Every row gives one point. The window is the flat piece filled in between its corners: a triangle in 3 columns, a solid with four corners in 4, and so on. A path goes straight from each point to the next, and from the last back to the first. List the points from which the path goes on through the window.

Window (4 x 4)
[[-13 -20  49   1]
 [ -6 -25 -95 -40]
 [-28  23  32  -7]
 [ 30   1  32  -2]]
Path:
(1): [  4   2  15 -44]
(2): [ 14   8 -15 -41]
(3): [  2  11 -25   1]
(4): [-21 -21  -7  10]
(5): [-28 -18  14 -42]
(6): [-14  11  32 -61]
(7): [-32  23  22  33]
(8): [ 17 -19 -60  17]
(9): [ 23 -28 -45 -58]
(10): [  7   6  33 -54]
(11): [-10  13  19  42]
(12): [ 8 17  0 21]
Through the window after points: 6, 10

Window (6 x 6)
[[-37  48 -44  11   9  -5]
 [ 77  -2 -41  35 -55  -9]
 [-38  12  30 -51  63 -29]
 [-26   9  52  21  49  -4]
 [-54  33  57 -14   5  38]
 [-13 -36 -86  14 -25 -45]]
Path:
(1): [-47  66  58   4   4 -16]
(2): [ 11  48  49  20   4 -22]
(3): [13  5 -4 -4 31 78]
(4): [  3  -9 -46 -26  10  52]
(5): [-26  32   0  -4 -37 -14]
(6): [-41  25  36  -2  23 -30]
(7): [-43 -11  -6  -6  71  32]
(8): [ 8 -2 -8 28  9 19]
(9): [-21  15  15  42 -23 -26]
(10): [-27  32  11 -16   3 -57]
(11): [-20 -16 -25 -43  31  21]
(12): [-63  21   3 -20  46  14]
(13): [-88  45  30  -4  18 -64]
(14): [-42  50  51  -8 -14 -39]
(15): [-32   8  23  -2  17  63]
(16): [-19  35  12 -18  67  57]
Through the window after points: 14

Window (9 x 9)
[[-34  39  18 -36  62 -36  14  10   1]
 [-18 -14  30 -95  14  21 -51  10  32]
 [ 35 -10   9  21  31 -11  -3   1  -1]
 [ 51 -50   8  -5 -37 -17  42 -10   3]
 [ 23  -8 -43  -2   3   4  29 -11  -9]
 [ 50 -28  -7 -49 -15 -32 -23 -48  12]
 [ -4 -65   5 -10   4 -23 -14 -44 -14]
 [-87  74  48   7  61  -4 -10 -22  30]
 [  4 -19 -14  39 -39 -38  -2  31  -2]]
Path:
(1): [ 29 -14  20  -7  -2  -1 -18 -35 -69]
(2): [  9  19  14 -29  -4  21   2 -16 -31]
(3): [ -4 -17 -16 -20  19 -14   2  -1  28]
(4): [ 34 -67 -28   3  -1 -31  32  -4  56]
(5): [ 29 -18  21 -11 -17  -8  14 -12 -20]
(6): [ -3  32  13 -29  -2  -7 -10   7 -50]
(7): [ -8   0  -9 -14  34 -12  -8  -7  20]
(8): [-15 -61  -6 -14   8 -34  10 -22  39]
Through the window after points: 2, 4, 8

Window (11 x 11)
[[-41  44  59  23  13 -37  78  65 -18  56  10]
 [-21   6 -64  30  27   8  69 -12  17  54 -10]
 [-25  42  76 -61 -10  10 -43 -12  37   6  27]
 [ 11  24  -2 -10  27  38  -9 -50 -17  75 -28]
 [-28  40 -32 -27 -43 -20 -60  -4  -6  28   8]
 [ 44  17  43 -64  -8  18 -22  23 -25   4 -26]
 [ 36 -95  24  45  -7  19 -31 -31 -18 -15  40]
 [ -5  25  17 -42 -63 -31  28 -29 -47  -7  -1]
 [ 20  28  14 -30 -25  -3 -41 -48 -62 -74  11]
 [  4 -32  13  48   4 -79  -5 -12  31  16  31]
 [ 39  41   0  10 -64  25 -57 -24  15  -6   4]]
Path:
(1): [ 46  19  12 -28  -6  21 -20  -7 -18  26  91]
(2): [-17 -23  33  11 -23  20  -8 -14 -18 -11 -46]
(3): [-22 -20  18   9 -17  18 -24 -30   9   7 -81]
(4): [ 30  12  -3 -13 -13  -7 -25 -31 -20  15  47]
(5): [ 30  20 -16 -26 -16 -22 -11 -21 -23  27  56]
(6): [-35  16  20  -9  -8  -1 -12   2 -18  -6 -36]
(7): [ -8  17   7  -2 -17  13 -11 -24 -17   2 -28]
(8): [ 32  29 -13 -41 -15   5 -19 -22 -18  39  64]
Through the window after points: none

Window (14 x 14)
[[ 32  50 -18 -73 -19 -48 -24 -35 -28  17  28   9  52  32]
 [ -8  -8  18 -59 -60 -20 -85 -36 -13 -20  -8  50  78  -2]
 [ 40  20  31  41 -40  35  13  58  -1  86   4  19  40  11]
 [ 20  -7  -8  20 -18   3  17  95   9  -2  -3 -69  14   2]
 [ -1 -55  40  57  -2 -83  27   8   2  -4  32 -40 -56  26]
 [-49  -2  49  73  33 -45  63  -4   4 -35  46 -56  18 -12]
 [ 25  34 -28 -13 -24 -60 -72 -40 -74 -10 -64  45  87  32]
 [ 19  57   7 -58   4  -4 -44   0 -11  -8 -54  77  18   7]
 [ -7 -22  44  34   1  25  38  68 -78   4  49 -39 -22  19]
 [-21  35   0 -71  -5 -23 -90 -46 -44  62 -65  -3  46   8]
 [ 24 -38 -44  35  11  54  20  16  -9  32  18  -7   2  -2]
 [ 28  -5  28  75  38  39 -27  66  10  14  56 -44  -1  52]
 [ 41   9  42  85 -20  16  20   6 -19 -16  41 -89 -51 -20]
 [ 49 -51  83 -22  38 -61  24 -40 -14 -42 -11 -21  61   2]]
Path:
(1): [  6   3  37 -15 -25  -2  19 -25  -9   4 -30 -27  40  47]
(2): [  8  15   2 -23 -18  12   2 -14 -16   0 -17  12  34  57]
(3): [ 28  23  -3 -15   2 -33 -26   1 -23  15  15   7  24 -14]
(4): [ 13   1  -5   4   8 -39 -25  31 -47  34  16  23  53 -57]
(5): [ -6   1  15 -21 -13   0 -13  -7   4   3 -21 -10  35  57]
(6): [ -2 -10  23 -11 -24 -19  12 -20 -26 -12 -30 -12  41  49]
(7): [ 27   3  11 -17  -1 -49 -35  -1 -30   2  21  15  21 -44]
(8): [ 30   0  16  -1  12 -28 -30  16 -24  15  11  -9  25 -17]
Through the window after points: 2, 8

Window (14 x 14)
[[-66 -89  26  18  13  19 -12  27  50  17  43  22 -34  -3]
 [-16 -42  -6 -15 -16  16  11  22 -95  10  22  -7 -11  56]
 [ 19  69  23  30  10 -35 -32  34   0  41   8  57 -13  -3]
 [-15 -33  -7  14 -21 -24 -20 -51 -12  34  -3 -45 -28  -9]
 [ -5  53 -14 -15 -29 -36  -7  24   4  -5  42 -16   8 -12]
 [-13 -20  13  45 -21 -28   4  16 -23  -4   5  22  20  16]
 [-21 -49 -39  -4  53   5 -19  39  23  54   7  30  -9 -11]
 [ 69   1  -3 -22  11  -5 -28 -40  22 -13 -46  17  16  56]
 [  2 -46  -3   7   3  13  30   6  19  57  34  15  18  20]
 [ 41  18 -46 -13 -38 -33  12  -5 -24 -13  37 -13 -34  -9]
 [ 32 -14  12 -47  56  -9  23  17 -21 -25 -33 -18 -23  28]
 [-15  -2 -18   9  39 -33 -16 -36   1   5  51   8  -2  42]
 [-33  12 -40 -51   4 -40  45   3  23  16  38  74  17  37]
 [-21 -17  28  27  25  51  18  -2 -30 -41 -28   4  -9  49]]
Path:
(1): [  3 -14  -9   1 -14 -18   4  23  11  12 -13  -9 -24  49]
(2): [ -4 -13 -15   0 -15 -14   1  22   0  14   7 -21 -40  49]
(3): [ 10 -25  -1 -11  12   0   2 -17 -30 -13  43  47  19 -42]
(4): [  1 -25   0  -1   9   0   5  -6 -17   8  19  21   8   8]
(5): [  9  -7 -29  -1  -3 -32   2  18  20  32 -26  -4 -39  70]
(6): [-20 -27 -17   9  22  -7  -3  30  22  29   9   8 -17  21]
(7): [ -2 -46  12 -16  25  16 -23 -10  -6   9  18  43   1 -23]
(8): [ 10 -34  19 -13   4  14  -2  -3 -34  24  20  29   6 -28]
(9): [-14  -1 -25   8  12 -15  -3  31  -2  23  11   8 -14  45]
(10): [ -2 -16 -12   7   2  -8   4  13   3  21  11  -7 -14  29]
(11): [-10 -32  -4  -8   5   6   4  -8 -20  23  22  18   9   0]
(12): [ -2  -1   8 -12  10  17   2  -8 -24   0  29  30  26 -30]
Through the window after points: 2, 6, 8, 10

Window (14 x 14)
[[-42  39  58  31   1 -33 -66 -47 -18  54 -32  35 -22 -15]
 [-23   1  61  -1  48  -1  66 -25   5 -37  17  26 -35  12]
 [  2   8  95 -33  84  43 -34  -5 -45  29  43 -73  11  48]
 [  1 -65  73   2  21  19 -60   4  55 -75 -10  47 -27   2]
 [ 46 -50  33  17 -23 -23   0  74 -41 -29  46  27 -65  22]
 [-35  26 -40 -12  49 -48 -63 -26  22  -5  18  57  37  20]
 [  9  22  -8  24 -59   2 -13 -56  26  44  51 -12 -69  21]
 [  0  50  60 -54 -87  59  21 -33  -5 -39 -63   2  -2  19]
 [ 42 -31   4 -55 -33  43 -21 -26   6  46 -12 -31 -65  27]
 [ 74  21  61  19  43  -2  17 -61  39 -65 -27  33  67   0]
 [ 52 -12  61 -52   4  74 -14  61  12  29  26   6 -35  44]
 [-89 -33 -59 -15  -4  56 -21  61 -40  33  24  12  26   1]
 [ 53  40 -21   8  33  49 -60  38 -73  -8  22   6 -16 -11]
 [-50  49 -16  12  61  24 -20  63 -36  -7 -18 -63  31 -22]]
Path:
(1): [ -5  24  25  19  16  39   1  -7  -2  -2 -27  -6  -7  59]
(2): [ -6  29  41 -77  -4  31 -34 -24   6  -3   7   2  28 -64]
(3): [  5  13  55 -38   1  13 -18   2 -20   5  32 -21   5 -20]
(4): [ -9  15  41  -6  34  48 -13   0 -20  -6 -16 -21  -7  51]
(5): [ -6   4  40  14  -8  34 -19   1 -14  -8 -31  20 -19  71]
(6): [ 11  26  53 -63 -25  12 -23 -21  20  -1  10   3  -9 -77]
(7): [ -3  -2  39 -59 -16  10 -36 -22  10  14  56  13  -4 -79]
(8): [-10  10  19  22  -8  23   3 -10   0  -8 -15   7 -32  55]
(9): [-26  -4  31  13  13  18 -16 -12  -1   2 -22  11  -7  61]
(10): [-12  17  40 -33   8   1 -21 -16  10   2  10   5  11 -15]
(11): [ -3  12  20 -34  -9   1 -23 -12   4  17  18   9  -6 -19]
(12): [-13  16   0  18   4  18 -24 -23  -1 -15 -21  19 -18  66]
(13): [-18  10   1  15  23  36 -16   6 -20  -2 -17  -1  -5  37]
(14): [ 18  39  43 -40  13  13 -41  -7  14   6  36 -21  13 -56]
(15): [ -7   9  34 -24  25  -9   3  20 -10 -21  34  11  -4 -36]
(16): [ -2  -3  24  22  18  26   8  10 -18 -11  -6  -1 -35  47]
Through the window after points: 3, 5, 7, 11, 15

Window (14 x 14)
[[-49   4 -51  40  35  25  -8 -42 -61  34 -30  56 -57 -15]
 [-14  36  14 -12  29  16  31  49  -2  -5 -34   8  29 -32]
 [ -8  23  12  70   7  -7   0 -38 -46 -26 -69 -78  56  56]
 [-20  20 -13  22 -27  28 -15  -7 -27  18  44 -14  54 -28]
 [-77 -32  62  -2  -2 -51 -27  -2  11  72  -3 -24  36 -21]
 [-38 -63  -3  19 -41  28 -21  26 -21  -6   9 -32  21   3]
 [-72   0 -18 -12 -45  -6 -59 -44 -42 -18 -26  18 -43 -36]
 [ 23  27  12 -36 -50  18  15  12  11  69 -52  45  -2  21]
 [ -3 -32 -11  15 -25 -11 -41  -3  16 -66 -32  71  42  13]
 [  1  -1 -61  52  -3 -70  41  48  21   4 -27  13  19  -8]
 [ 48  39 -46  39  44  31  72 -80 -79 -48 -18   2 -65  43]
 [ 16   7 -27  12  68  10 -50  28 -93  40  63 -48  13 -18]
 [-14  44 -15  86  -4 -14  10 -44  50 -22 -68  26 -88   3]
 [-89 -42 -73  19  45  13 -55 -68 -14  23  21 -95 -22 -38]]
Path:
(1): [  1 -26  -9   5 -12   3 -15  -8 -18  29 -19  21  -9 -45]
(2): [-82  22 -35  -4  13  24   0  25   8  -6  23  19 -10  41]
(3): [-51  38 -35   8  34  -8 -18  25 -29  14  32 -17 -13  65]
(4): [ 24  -6 -12  45  21   7 -21 -20 -41  14 -14 -12 -10 -56]
(5): [ 41 -19 -12  51   5  -1  -2  -1 -32  17 -34 -21  29 -55]
(6): [-28  30  -5  -4   1  -1   5  10  -7 -17   7 -14   8  25]
(7): [-72  23 -16   7   0   6  -4   8 -20 -11  24 -16   2  42]
(8): [ -4 -22 -17  25 -10  12 -13  -4 -21  10 -11 -12  16 -30]
(9): [  1 -12 -10  46  20  -2  -1 -46 -57 -17 -19 -14  -2 -66]
(10): [-39  13 -30  43  15   1  -9 -18 -25  -7  -1 -13  -3  23]
(11): [-72  31 -19  12   6  -6 -25  47   5  16  30  13   5  49]
(12): [  2 -44  -7  26 -22  -9 -35 -21 -13  19 -40  -6  36 -82]
Through the window after points: 3, 7

Window (14 x 14)
[[-51  43 -14   7 -35  51  43  -9  16  57   3  -6  -6  25]
 [-19   0  12 -18   5  57   9  18 -24  45 -16  10  25  32]
 [ 41   9 -40  15 -11   5 -32  -3 -32 -17  -5 -10  17  -8]
 [ 30  17 -44 -34 -23 -33   0   6 -70  12  95  41   6  31]
 [  5  32  11 -18   2  16  52 -19   2  -8 -57  -6   3   1]
 [ 56 -10  14  32  10   0  30  12  32   8 -12 -36   3  -5]
 [ 10   0 -14  10 -27 -37  50  -1 -31  62   6  -5  31  32]
 [-56 -25  18  21  -1  12  -9 -14   2  16   4   7 -31   2]
 [-37   6  36  -7   9  -4  21  11  14  -5 -16 -32  23  -9]
 [ 36  59   7 -26  10 -40   9  35   1  26 -19  26  35  33]
 [-22 -24   3 -10   8   5   9 -14  37  -1 -38  12  48   7]
 [ 21 -28 -62  -7  24  -8  -3 -15  10  -1 -34 -42  -1 -14]
 [-13  64  20  10  11  46 -18 -50  -1  55  40  -9 -14  12]
 [  0  41 -15  24  32   9  28  -2 -24  -8  16  10   6   0]]
Path:
(1): [ 13  -4 -23   7  14  -5  13  -4  -8   3  -4 -31   8  38]
(2): [ -7  14 -16   8   4  14  18 -13   6 -15 -12 -10  13  50]
(3): [  0  16 -15  -6  -9   6   7   4  -4  46  -3  -3   7 -25]
(4): [  7  10  -3   4  -1   6  24   2   3  25  -1  13  16 -30]
(5): [ -5  10  -8   7   6   9  10  -3 -15   8  11 -13  -2  45]
(6): [  8   7 -15   1  -3   1  -1 -11 -12   0   1   3   9  43]
(7): [  5  12 -20  -6   4   9  15  -1 -10  27   4  14  13 -17]
(8): [  8  12 -24   2   4  -9  28   6  -8  49 -14  20  32 -52]
(9): [  1  22   3   0   1  -1  23  -8 -19  -5  10 -13   1  55]
(10): [ -3   4 -12   0   6   8  12  -9   6   1 -15 -18   2  31]
(11): [  9  17  -5  -8   3  -9  16   0 -18  23 -13  13   7 -45]
(12): [ 13   0 -20 -10 -11 -12  15  -8  13  48 -27   8  10 -61]
Through the window after points: 2, 4, 8, 10, 12

Window (14 x 14)
[[-28 -14  -8  31  45   6  21 -54  -3  11  41   2 -23 -33]
 [  3  38  55   3  19  68  14 -63  29  14  20 -51  52  13]
 [ 28   6  29  16   2  62  -2 -10 -32  -3  -9  -2  55 -14]
 [ 34   6  12 -39   3 -27 -23   5  -9   5 -33  -6 -24 -42]
 [  2  32 -17 -12 -60 -32  23  31   0   4  11 -52 -43 -40]
 [-43  47  23   4   9  31 -36 -57  -5  21 -18  -2   1   4]
 [-42 -95 -17  17  22 -23  16 -20 -14 -29 -59 -24  -6  -7]
 [-38  15 -20 -38  -9  41  22 -49  -3 -27 -21  -8  22 -21]
 [-33  33 -25 -18  -3  -7  50 -10  15   5 -81  69  33  21]
 [  6 -11 -34 -10 -14  25  -6 -22   6  61  35   0  11 -50]
 [ 23  58   8  37  51   1 -30 -15  30 -30 -32 -51  -4  19]
 [-15   0  -7 -24  21 -20  -6 -31 -28  42  18 -36  65 -19]
 [-15 -27 -34 -34  29  -4  17  10 -40  50 -17   6  -3  -1]
 [ 12  -7  15 -13  18   1 -34  34  11 -34  -9  47 -15  54]]
Path:
(1): [ 23  35  -2   8   1 -12   2 -52  -2   0 -10  -8 -12  18]
(2): [-35 -12   0   2  50  20  -3  22  14  -9 -26  -5  15 -31]
(3): [-56 -37  23 -10  18  26  12  23  13   9 -18 -11  32 -39]
(4): [  4  13  -7 -17  -3   8  10 -41 -12   4 -15   9   6   6]
(5): [ 26  -6  -2   2  -5   1  15 -58 -22  15  -3  -1   2  17]
(6): [-48  -1  -2   0  50   2 -11   9  12   1  17  -7  -2 -51]
(7): [-35  -4   8  -6  11  17  -6  10  21   5 -13  -4   4 -26]
(8): [ 29  25 -27 -12  -9 -24  16 -62 -40   8 -29 -10   2  11]
Through the window after points: 1, 5, 7

Window (14 x 14)
[[ 13  34 -14  27 -48  31   1  24 -15  38   1 -18   1 -15]
 [-48  17  -5  35  -2 -25 -17 -15  10 -36 -14   9   0  17]
 [-36  20  20   4  11 -11   0 -26 -16   0  28 -46  27 -94]
 [  5  17  -9  -7 -17  30 -48  38  -3 -11  -3  36  53  19]
 [ 24   4  38 -24  16  -5  37  31   1 -35   3  18 -10 -22]
 [ -6 -23   2  36 -54   0 -11 -50 -74 -21 -27  35   6 -24]
 [  9   1 -17 -43  18  86 -16 -64 -38  -6  -3 -41  57 -23]
 [ 18  13  47  30   8  17  62 -40  18  10  27   7  -1  -7]
 [-27 -12 -31  37  -2  10  -9 -15 -50  21  30   6 -13 -36]
 [-25  58  -9 -32 -24  12  12  26  33 -23  24   6  19 -33]
 [ 34  47 -10 -33  -7  -5  -2  -5  20  -8  61 -34  40  21]
 [ 40  24 -93 -11  17  40 -22  26   9   5 -23  34  28 -40]
 [ 27 -17 -24  41 -30  -6  70  16  -2  25   5  15  16   5]
 [ 44  -7 -21  55  27  39 -11  15 -21 -51  62 -12  36  30]]
Path:
(1): [  4 -21 -32  22 -26  22  -3   0 -13   3  11   2  16 -15]
(2): [ 72 -15 -22  26 -26  35 -59 -28  23 -40  27  -9  -6 -71]
(3): [-28  45 -19 -14   5  12  21  20 -16  15   1   8  32   7]
(4): [ -5  52 -23 -17  24  -6  27   7 -24   2 -23  40  25 -14]
(5): [  4  -2 -12  12 -28  27 -10 -15  -8   2  17 -15  13 -25]
(6): [ 14   3 -26  -9 -20   8  -8  -2  21 -34   9  -7   1  -9]
(7): [  1  28 -12  36  18  29   0  14 -67  33  21   8  55 -11]
(8): [ 18  95  11  26  22  13  19 -15 -19   6  16   1  41  10]
Through the window after points: none

Window (14 x 14)
[[  0   7 -25   6  -8 -10 -15  65 -18  23  19 -15  21  18]
 [ 23 -18  -6   1 -36 -31 -16   3 -17  -8 -27 -40 -20  -7]
 [-55  10 -14 -25  -5 -29   2  32   2   5 -52 -22 -59 -16]
 [ -2 -25 -50  -7 -39  -3  31  38   2 -19  -7 -21  -2  -9]
 [-16 -40  30  -8 -21  26  11  28   8   7  18 -10  23  21]
 [-12 -33  -7  -9   6  -5 -13  47  15 -16 -22 -37  31 -31]
 [ 37  28   4 -14  43  27  43 -46   5  41  23  32   4 -29]
 [-17  16 -40 -38  31  22 -35 -45  23  18 -14  37 -18  23]
 [ -4 -24 -39 -61   8 -33  12  20 -25  41 -39 -35 -23   5]
 [ 27  42  -8  -7  61  57  40 -52   8  27 -16  -6   3  27]
 [ -3  -3 -12 -29  15 -22   4  15 -17 -20 -56  30 -18  14]
 [-37  -6 -18 -11 -26 -46   3  17  29  18 -58  -5  14   8]
 [ 31  13 -13   4  95   4  59 -64   8  26  47  -1 -12  20]
 [-24   8   5 -17 -20  10   8   5 -22 -23  35 -20  63   1]]
Path:
(1): [  6  -1  -9 -40   0 -16  -3   3   5  10 -25 -20 -13   2]
(2): [  9   1 -18 -28   2 -11  24  20  21   0   5   0  -5  15]
(3): [-33 -20 -13   6  13   0 -15 -23 -30  19 -26 -13  -3 -21]
(4): [-43 -20 -27   5  11  23  25 -12 -40  21 -56  13  15 -18]
(5): [ 15  -6  -2 -28   9 -17 -17  35  39 -12  13 -33   7  -8]
(6): [ 10  24  -1 -29  17   1  39  -6  52 -11   0  -2  18  10]
(7): [-21 -30 -30  12  18 -22 -11   3 -48  48 -14 -12 -19  10]
(8): [  0 -15 -27   2  -1  -8   2  -1 -18   6 -16  -7  -8   1]
Through the window after points: 4, 6, 8

Window (14 x 14)
[[-53  -7  27  -2  34 -22   4  -8   0 -25  14   1 -92  -5]
 [-26  43   4  -1   6  -6   3 -41  19 -38 -37  19   1 -34]
 [  0  31  -7 -19  26 -15   6  26  11  13  42 -10   4  20]
 [ 27 -22  18 -58  -4  -6 -13 -45  -4  -8 -23 -53   9 -31]
 [ -9 -39  -5  36  57  -4   0   3  29   7  23 -17 -11 -30]
 [-24  10   4  -6  -1 -38  33   7 -34 -10   0 -11   7 -37]
 [ 49   4 -33  -2 -44  -6 -17  10  12   4  21 -21  -6 -15]
 [ 40 -10  33 -34  15  24  12 -14   1 -10  43 -30 -32 -19]
 [ 23  25  32   2 -23 -39 -25  21  17 -10   5 -15 -21 -21]
 [-24  21   4  -6   3  -7  46 -35  -9  58  32  -8   6 -12]
 [ 22  15  16 -46  15 -61 -18  12 -59  19  16  -3 -47 -48]
 [  7  15  23 -68 -34 -19 -18  -6  25 -18  -9  31  15 -31]
 [-15  -4  19  11  21  42   5   9  43 -32 -78   7   2  -4]
 [ 15   4  12 -34 -23  -8  -2 -55 -26  10 -14  28  95   0]]
Path:
(1): [ 25  10   0 -49   2 -72  25 -17  -9 -16  -7 -15   2  12]
(2): [-22  12  16  12  -2  51 -19 -15 -14  48  28  19  26 -43]
(3): [-30  16  18 -16   2  -6 -11 -15  -2   5  -1  -8  -7 -27]
(4): [ 42 -14  24 -26  27 -26  42 -11  12 -45 -20   9 -15  -8]
(5): [ 14  -5  11 -15  12 -29  17   1   9 -14 -11  11 -24   0]
(6): [-60  -5  13   9  29  20 -30 -36   2   4  33 -30  -7 -53]
(7): [ -8  28  12 -27   5   3 -27  -1   4 -26  -5 -13  -2 -22]
(8): [ 21  -9   6  -8 -16 -49  59 -29   0  27   1  11 -16  -9]
Through the window after points: 1, 5

Window (14 x 14)
[[ 20 -14  27  14 -11  -9  -7  21 -18 -35 -42 -63 -23  56]
 [ 13  -9  19   9  16  53  -7 -18  39 -42  -4   6  11  26]
 [  7  -4  16  -8  12 -37  -3  26  90   5  -2 -52 -10 -59]
 [ 52  15 -31  27  35 -35  14 -11 -45 -11   6 -76  -2  15]
 [ 11 -43 -12 -14  21 -15  54 -40  32   5 -22 -21 -44  -7]
 [ 13   7  29  -7   2 -32  20  21  32 -13 -37   3   8 -52]
 [-95  16  14   8 -20   1  -9 -56  17  -7   8 -21  -5  18]
 [-30   2 -29   0   5  26 -65  44  40  -4  -1  -2   9 -21]
 [ 31  41 -11  67 -31   2 -29 -28  16  43  22  16   8  55]
 [ 29 -28  24 -51 -38  46   4  20  11  -7  25 -34 -14 -21]
 [ -8 -34  45  26   4  -9 -16  18  16  17 -16   7  13  27]
 [ 21  57  14 -31 -10   9 -56 -53  46  17   7  -2  38 -24]
 [ 20  39 -32 -43  -9 -20  20 -59  17  -2  35  -6  28  18]
 [-25 -51  20  -5 -32  34   8 -44  22 -39 -31 -12  30  14]]
Path:
(1): [  1  31  13   7  -9  12  26   9  39  26 -19 -36  16   7]
(2): [ -1   6   5  -5  22  25  14  29  52  19 -29 -25  20 -36]
(3): [-16 -22   9   2 -23 -17 -14 -48  17 -21  11   1  -7  16]
(4): [ -3 -17  11 -13  -6   6 -25 -21  17 -15   3   0  -4  -6]
(5): [-12  15   6  20 -14   1  16   8  52  29 -13 -15   9  23]
(6): [-18   8  22  -2 -11  41  14  -5  13  14 -29   4  32  27]
(7): [ 20  11 -11  19  -9  -9 -38  -4  28  -3  14 -15  -7   4]
(8): [ 11 -13  34   8   8 -23 -25 -28  -3 -74  17   8  24   0]
(9): [  2   2  -4   7  -4   8   4  12  35  30 -22 -48 -17  -5]
(10): [ -1  -9  -4  -3   6   7  17  -2  45  42 -31 -31  56   6]
(11): [ 19  21  13 -11  -6 -14 -22 -19  23 -24  12 -20 -15  -7]
(12): [ 16 -23  29  19 -28 -38 -26 -69  21 -20   7  -5   0   6]
(13): [-15  10   0 -13   7  20  14  22  13   4 -14 -21  13  21]
(14): [-24  13 -10  16   3  20  28  15  21  19 -50  -1  25   5]
(15): [  0 -10   2  -3  -8  -1 -27 -21  22 -12  20 -24 -15   4]
(16): [  1 -14   2   0  -7 -11 -45 -20  -3 -38  13  -8   4   6]
Through the window after points: 6, 10, 12, 14
